Every row gives one point. A path goes straight from each point to the next, and from the last back to the first. The post is the endless flat space through its rows: a point in 2 columns, a line in 3, a plane in 4, and so on, so that a path can go around it. Count how often the path circles the post. Going back the other way cancels.

Post (1 x 2)
[[ 1 14]]
Path (12 x 2)
[[  7  34]
 [-34  42]
 [-37  -3]
 [ -5 -33]
 [ 19  13]
 [ 46  23]
 [  3  35]
 [-30  46]
 [-15   6]
 [ 27 -25]
 [ 30  16]
 [ 30   7]]
Times around: 2

Post (7 x 8)
[[ 19  24   8   0 -20 -13 -14 -17]
 [  7  28  11  34 -25 -22   5   2]
 [-22  -8 -29 -25  26  16 -27  18]
 [-17  -6  11 -26  18  35 -11  21]
 [-26 -42 -30 -42  19  40  -4   7]
 [  0  11  -8  13  11  16   4 -14]
 [ -2  26   3  -8  -1 -20  21  -3]]
Path (32 x 8)
[[ 25  14  -7 -10   7 -16 -25 -14]
 [ -2  -2  22  -4   5 -15  -1  -1]
 [-28  10  13 -60  17  -2 -11  20]
 [-13  29   3  -6   5  11 -13   0]
 [-28   3 -30 -19   2   8  15  25]
 [ 25  14  15 -22   8  18  -4   4]
 [  3 -29 -16  -2  28  11  -2   2]
 [-12  15   5  -6  25 -11  13   2]
 [-42 -23  -8 -47  -6  20 -10  -2]
 [-17   5  25   7  14  12 -28   7]
 [ -9   7 -15  -8  21 -26  24   5]
 [ 18 -22 -34  -9  23  31 -11  -9]
 [ -3   3   1 -32  -6   4  -6  15]
 [ -5 -10 -26 -26 -22  22  16 -29]
 [ -9  16 -12   1 -14   6 -12 -13]
 [-17  -5 -38   8  13  47   1 -12]
 [  6   2 -25  10  -6  -2  18  -4]
 [ 33 -20  22  -2  -9  17   6  -6]
 [ -3  -6 -30  -1  29  -8 -17 -30]
 [-28   8 -15 -13  21   1 -35   1]
 [-37  -8 -47  14  20  17 -37  31]
 [-11   7   1 -11 -17  -3  20  -2]
 [-21   1   6 -27  10   8  11   5]
 [-28   4 -45 -21  22 -44 -11  13]
 [ 15  -8 -17 -31   8 -15   4  -2]
 [  2   2 -32  10  -3  -9 -21  48]
 [ -3  26 -16 -27 -28 -12 -15  13]
 [ -6   5 -27 -10   0  13 -17 -29]
 [-20   2  -2   8  27  37 -12   3]
 [-12  25   5   6 -19   9 -52   9]
 [-11   5 -28 -12 -27  14   4  -6]
 [ -3  40 -34  22  21 -22   6  -1]]
Times around: 1

Post (13 x 14)
[[  2  -4  13 -13 -11  16  13 -14  -8 -22   3 -14  14 -13]
 [  2  -7  -3  24  -1 -16  20  -2   9  34  -1  19   8 -12]
 [-10 -22  -3  45  17   1  18  -5   8  -6 -24  -9 -25   5]
 [  0 -24 -23 -12 -20   6  -4 -27  -6   2  14  23  10  19]
 [ -8   6  14 -10   1 -13  13  -6 -25   5   4 -21  14  -1]
 [  7  37  -2  -2  -1  38   5  -7  21   0 -17   6 -11  17]
 [-10  22  14   0  15 -16 -20 -10  -6 -31  29  -7  12  15]
 [-23   3  -7   0   6   0  -2  -8  20  -3  -2   7   0   1]
 [-12 -15   7  13 -19  13 -16   9 -11  -9   6 -11  20  11]
 [  6  -5  -1  -2  20 -35  20  24  -3  -5 -27   1   9  -3]
 [ 16  -5 -21  -5 -15  20  -4 -24  12   8  16  -9  23  11]
 [  7  16   6   7  22 -20  34  17  11  13  16   0  -9 -10]
 [ 17  -9  21 -16 -12  -3  -5  -4  -7 -20 -38 -23 -31   1]]
Path (24 x 14)
[[  7  42   2  -7  -3   3   4   3   3  15  16  -1 -16  -1]
 [-27   2   3   3  -2   9   0 -13  -7 -20  -2 -13   2  10]
 [ 14  56  12  15  27 -17  11   9  19  16   6   5  39   0]
 [-14  -4   5 -25  26  -8  36  16  15   7 -15 -36   9 -22]
 [ -6   7  -4  -7  18 -12  -5  14  -3 -39   6  34 -21  11]
 [  6   2   3   1   0 -39 -21  -6 -47 -10   5  -9   9  43]
 [-11  -8 -18  14  13 -24  12 -12  10  12 -21 -11  10  25]
 [-18  -2  12   2  -5 -16  -7 -19  13  25  40  24  10  -5]
 [-18 -26  20  19 -15  14 -16  -5 -36   1 -18  11 -21  13]
 [ 24 -29 -15  16   5 -10  17  29  10   0 -53  -7  -5 -20]
 [  3 -17   7   1 -17   5  26 -16  -4 -16 -18   9 -46  -9]
 [  6 -14  -6  11  -2   7   5 -47 -11 -18  29 -32 -27  28]
 [  9  17  -4  -7  -7   8  15   8   4   5  15  39 -45  12]
 [ 41 -41 -25 -13  -7  11  -7 -26 -13  -2  -1  29 -11  13]
 [ 36  -5   1 -24   0 -12   6  -7 -12 -11   8  19   9  22]
 [ -2  28  -1  -6  18 -41  15 -39   6   5 -12   4   4  19]
 [-18  17  24  34  -7  -8   3  -9  13   4  -2  -1  -2  -7]
 [  3  17  34 -10 -14   8   8 -13 -21 -10  11 -17  21  24]
 [  8  -3  23  -3  10  28  -1   4 -16 -60 -18 -11  18  11]
 [ 30  -8  -1   5   2 -14   1 -34  -5  24 -10  -4  -3 -33]
 [  7   8 -20   2  12 -37 -18   7  10  -6   9  30   6  24]
 [ -4 -10   8  12  10 -13  -2  20  -5 -36  -6 -11   6  28]
 [  6   2  16  -2   6  22  12  -7   7 -21 -30  -4  -9   8]
 [ 15 -24 -27  11  21 -15 -10 -41  10  -2  27   4   3   7]]
Times around: 3
